Each row is a point. Each copy is the shape, with its points in the same order, turned, moved and blurred by noise. Is it also mirrored, or only turned?

Shape:
[[-12 -40 -38]
 [ 18 -10 -26]
 [-22 -15  15]
 [-34  26 -33]
 [-15  43  13]
 [ 17   2 -52]
 [ 26  -1  -7]
 [ 23  40  -6]
 [ -4  44  30]]
Copy 1 (9 x 3):
[[ 46   8 -11]
 [ 11   6  13]
 [ 12 -50   0]
 [-12 -13 -41]
 [-45 -37  -2]
 [  3  26  -1]
 [  1  -1  29]
 [-38  -4  19]
 [-45 -54  12]]
Copy 1 is: only turned
Copy 2, 9 rows:
[[ 29  46   8]
 [ 28   4  20]
 [-21  13  -9]
 [ 33   3 -45]
 [ -6 -38 -33]
 [ 57  12  11]
 [ 20 -11  24]
 [ 27 -44  -1]
 [-11 -52 -20]]
Copy 2 is: mirrored
Copy 3 (9 x 3):
[[ 17 -52  16]
 [ 21  -9  28]
 [ -3 -14 -25]
 [ 60 -13 -22]
 [ 32  31 -34]
 [ 47 -12  35]
 [  9  11  22]
 [ 35  39   8]
 [ 18  46 -34]]
Copy 3 is: only turned
Copy 4:
[[ 51 -13   0]
 [ 16  10   9]
 [  1 -40  -6]
 [ 16 -30  55]
 [-36 -30  41]
 [ 22  28  21]
 [ -6  17   2]
 [-33  19  34]
 [-57 -24  30]]
Copy 4 is: mirrored

Shape:
[[ -5 -14  17   1 -19   6]
 [-16   6  27  25 -11 -15]
 [-12 -16 -16   3  -1 -32]
 [-22  11   6 -14 -36  23]
 [ -6  -5  30 -22   6 -34]
 [ 15   6  24  32 -13  -2]
 [-31  21 -12   4 -15 -31]
 [  9   8  10   0  20  17]
 [  5  16  -5   3  10  22]
 [-14   3 -18   1  11  22]
 [  7 -11   7   2 -16  23]]
Copy 1:
[[ -2  26   5  -8  20   6]
 [-12  24  -2  -1  -5  38]
 [-46  -4   2  -1  13  11]
 [ 17  12 -14 -26  34  13]
 [-39  26 -15 -27 -15   4]
 [  0  28 -10  24  -5  24]
 [-32 -12 -20 -15  16  39]
 [  9  -1  -1  -1 -17 -10]
 [ 17 -16  -6   4  -4  -1]
 [  3 -25   9  -9  10   2]
 [  9  16   2   1  18 -11]]
Copy 1 is: mirrored
Copy 2, 11 rows:
[[ 25  15  13  35   3  -6]
 [  0  12  43  31  18 -13]
 [ -1   7  -9   3  31 -16]
 [  5  24  -6  60 -17 -19]
 [ 18  33  20  -7  11 -36]
 [ 15 -12  42  23   2   0]
 [-31   2  -3  25  14 -35]
 [  5  17  17   6 -16  13]
 [ -5   6   8  17 -25  13]
 [-12  18 -10  24 -10  21]
 [ 25  12   3  35  -7  10]]
Copy 2 is: mirrored

Shape (13 x 9):
[[ 14   5  -5   0  -4   6 -14   0   2]
 [ 23 -13 -17   1   3  17   7 -10 -13]
 [-26   4  -2 -16  -5   7 -18 -17   0]
 [ -6 -15 -11   1 -18  -9   8 -19   5]
 [  6   5   8  26  23   7  21   4   0]
 [ 37   0  30   2   2   5   6  -5  19]
 [ -4  13  -6   2   0 -10   8 -11  14]
 [  8 -17 -17  -7 -12 -23   9   5   1]
 [ -4  -6   2   3  19  -2  -9  -7  20]
 [  9  18 -25   8   9   6  -6  -4   4]
 [-21 -15 -14  11   2   0  -4 -17  25]
 [  8  -4   9   2   4 -16  17 -28  -7]
 [-13  23   8  22   1 -27 -46  19   5]]
Copy 1, 13 rows:
[[ -2   5  17  12   2  14  -1   2  14]
 [ 15   5   0 -18  -3  27   2   8  10]
 [-16  15   4   3  -4 -22 -17  -3  17]
 [-10   9 -13  -5 -28   4  -2 -13  -4]
 [ -5 -27   7 -13  22  10   3   2 -10]
 [-11 -14  13   3   3  13  45   6  18]
 [ -9 -17   5   4 -10  -4  -3  -6   3]
 [ 12   5  -2   9 -21   4   5  -6 -18]
 [ -8  -4  29 -12  -3 -10   6 -12   7]
 [  4 -13  19   5   1  19 -23  -2  10]
 [-16  -2  14 -19 -12  -6 -10 -31   5]
 [-13 -12  -3 -11 -17   1   9  20  -8]
 [-31   3  44  40  17  -7 -10  -6 -18]]
Copy 1 is: mirrored
Copy 2 (13 x 9):
[[  9 -15   5   1  -4  12 -16   5  10]
 [ -6 -21  10  -3 -16  33   5  18  14]
 [-11  -5  20   3   6 -23 -10  14   1]
 [ -3 -14  19 -12 -19   2   5   0 -15]
 [  7   5 -13  21  -3  33  14   1  -7]
 [ 29 -17  12   0  21  40   1 -12  -2]
 [ 11   7  15   7 -12   5  -2  -7  -6]
 [ 12 -10   5 -26 -23   3  11  -7   3]
 [ 25  -3   6  12   1  -1   5  16  -5]
 [  8   1   7  14 -23  14 -17  11  14]
 [ 11  -3  13   2 -16  -8   1  24 -26]
 [  2 -16  21  10  -8  14  24 -15  -4]
 [ 24 -12 -28  23  -1 -29 -29 -15   3]]
Copy 2 is: only turned
Copy 3, 13 rows:
[[ 12  -8 -13  -3 -12   6  14  -9  12]
 [  2 -16 -11  12 -13  21   4   6 -17]
 [  3  26 -19  13  -9  -6  -1 -21   9]
 [  5   0   2  11 -18 -12  -7 -21 -19]
 [ -5 -20 -12 -15  11  -5 -12  29   4]
 [ 17  -7   0 -33  13  -1  22   5 -10]
 [ 21  -2  -7  -3 -11 -19 -10  -6   1]
 [ 11  -9  20  12 -32  -8   9   0  -5]
 [  4   4 -25  -7 -14 -18   6   6   4]
 [ 20 -20 -22   3 -15   3  -8  -1  11]
 [ -7   4 -18  -6 -27 -20 -12 -17  -8]
 [  8  -9  -1  12   8 -21   4  -1 -19]
 [  6 -14 -10  -5  -7 -32  22 -17  60]]
Copy 3 is: mirrored
Copy 4 (13 x 9):
[[ 12 -15   6   4   4  -3   9  12   8]
 [ 19 -13   9  -8   8  21  30   0   4]
 [  8 -19   2  -4 -11  -2 -11  13 -32]
 [ 19  -3  22 -16 -16   4  -2 -12  -8]
 [  6  13  -3 -12  38   5   3  -8   7]
 [  6 -15  -7 -29  13   1  -4   9  40]
 [ 18  -3   2 -11   3 -17  -5  -9  -4]
 [ 16  10  10  -2 -26   2  10 -14  10]
 [ -8   1   4 -18   6 -14   6   9  -7]
 [ 20 -12   8   6  16 -16  21   2  -5]
 [  5   8  28 -23  -3 -13   2   6 -22]
 [  5 -14   1 -23   1   8  -3 -28   3]
 [-19  -5  13  37   7 -32 -23  10   6]]
Copy 4 is: mirrored
